Every row gives one point. The last column is the point's height on a tilted bowl or saddle (a function of degree 2), plus a little noise. Count its main directions that bend up, bend down and stay straight.

Points (17 x 4):
[[ 19.8  -6.7   8.1  17.0]
 [-25.2  -5.1  -0.9  16.1]
 [-21.6  -3.2  21.5  18.1]
 [  9.8   7.4 -16.0   8.2]
 [ -7.4   9.5   4.8  10.0]
 [-25.4  -0.1  25.5  20.6]
 [-15.8   8.8  -4.6  11.4]
 [  8.0  17.4 -23.9   8.8]
 [-24.8  -6.3  -5.8  16.2]
 [ 26.2 -11.7   2.8  20.7]
 [ 12.0  -4.9 -12.1  10.7]
 [-30.2   7.9  -3.8  19.0]
 [ 31.7  27.9  29.9  30.9]
 [ -1.3 -16.0  -3.7  13.2]
 [  2.1 -25.0 -31.0  20.4]
 [  4.3  -4.1 -30.8  11.9]
 [-20.5 -29.6 -23.5  25.0]]
Directions: 3 up, 0 down, 0 straight

Points (18 x 4):
[[-16.9   1.5   6.2 -15.8]
 [ -2.5  -2.9 -15.7 -13.2]
 [ 12.0   9.6  12.5 -10.8]
 [ 13.0  45.8   2.2  -2.9]
 [  2.8  28.3 -18.6  11.6]
 [  5.0  11.7 -11.1  -5.4]
 [-15.3  30.4  21.7 -36.2]
 [  0.9  -8.1 -33.5 -22.9]
 [-40.7   7.1  10.4 -25.1]
 [  2.7  -4.3   7.2 -10.7]
 [ 37.5  -4.8 -10.8 -15.4]
 [ 35.9  -9.5 -21.2 -27.3]
 [-36.4 -14.5  18.3 -21.5]
 [  2.5  -1.6  -0.1 -11.6]
 [ -2.9  -5.4 -17.6 -15.1]
 [-22.2  15.4  -8.2  -3.7]
 [  3.0   1.4   9.9 -11.4]
 [-14.6  -8.5  13.6 -14.7]]
Directions: 1 up, 1 down, 1 straight

Points (26 x 5):
[[  1.2  -6.1  -8.3  17.5  -3.4]
 [ 10.3 -16.0 -18.8  30.3 -13.1]
 [-10.3  -0.5   1.6 -12.5  -7.5]
 [  5.9  39.5  13.4 -25.1 -12.8]
 [  9.0   6.9   8.0  -9.9   2.7]
 [-11.4   4.2  24.0 -12.8  -0.4]
 [ -6.8 -15.6  21.3   4.2  -6.0]
 [-13.2 -42.9 -14.9   1.5 -35.0]
 [ -6.0  10.7  -7.1 -24.5 -16.7]
 [-23.8   6.0 -23.7  25.8 -12.6]
 [  8.8  14.9 -17.4 -15.1 -12.7]
 [  7.9   0.8   4.6  -7.5   0.6]
 [  1.4   5.5  29.2   0.3   9.6]
 [  9.6  39.9   3.8  -2.8   3.6]
 [  0.0 -26.9  -9.5  -4.1 -18.6]
 [ 22.8 -60.3  -1.2 -26.4 -56.8]
 [ 22.3 -35.5 -13.4  30.0 -35.1]
 [ -6.2  21.3  -7.2 -17.4 -14.0]
 [  5.1  -5.9   6.4  -4.0  -0.7]
 [ -6.8  -9.6  31.5  14.2  -3.6]
 [-12.0   8.1  -7.6 -14.8 -12.3]
 [ 11.3  34.6   3.9   3.4   9.4]
 [-11.2  13.8  13.9 -18.1  -5.7]
 [ 12.9  25.3 -27.3  -4.6 -10.1]
 [  5.7   8.6   7.6  -1.8   5.4]
 [ 27.7  20.9  -3.3   2.7   9.6]]
Directions: 0 up, 2 down, 2 straight

Points, 24 rows:
[[ -7.8 -28.9 -15.0  23.8   9.9]
 [ 29.5 -16.1  -9.8   3.1 -21.6]
 [  0.4 -13.3  -4.2 -21.2 -10.1]
 [-27.0  -9.9  -0.9 -11.5  -3.1]
 [ 14.5  -4.1  11.3  19.2  -3.0]
 [ 11.8 -21.7 -17.6   4.9 -17.5]
 [ -6.0 -11.3  11.6  -8.9  -5.6]
 [ 19.1  -9.0  21.2 -27.4  -7.1]
 [ 15.1  29.6  19.6  17.5 -14.4]
 [  7.3   6.9  16.3 -22.1  -1.7]
 [-11.6  11.9 -21.5  -0.6  -2.3]
 [-28.6  -0.8 -17.0  14.0  21.9]
 [ 13.1 -15.4 -17.4   2.9 -14.5]
 [ -6.0   6.8  37.5  -0.4 -12.2]
 [-30.0  19.5   0.8  -3.5   4.8]
 [ 16.8   7.4  -5.0  10.5  -5.8]
 [ 34.4  -6.1 -10.8 -11.2 -14.1]
 [ -6.3   0.7 -10.7  11.2   7.8]
 [  3.8  -9.0  39.6 -11.6 -22.2]
 [-31.4 -30.1   1.6  36.6  57.5]
 [ 33.1  32.4   0.7   8.6 -22.2]
 [  5.5  10.8   3.9  11.6   1.8]
 [  0.4   4.3  41.9 -14.8 -19.1]
 [ -5.1 -17.2  -3.1 -24.8 -13.4]]
Directions: 1 up, 3 down, 0 straight
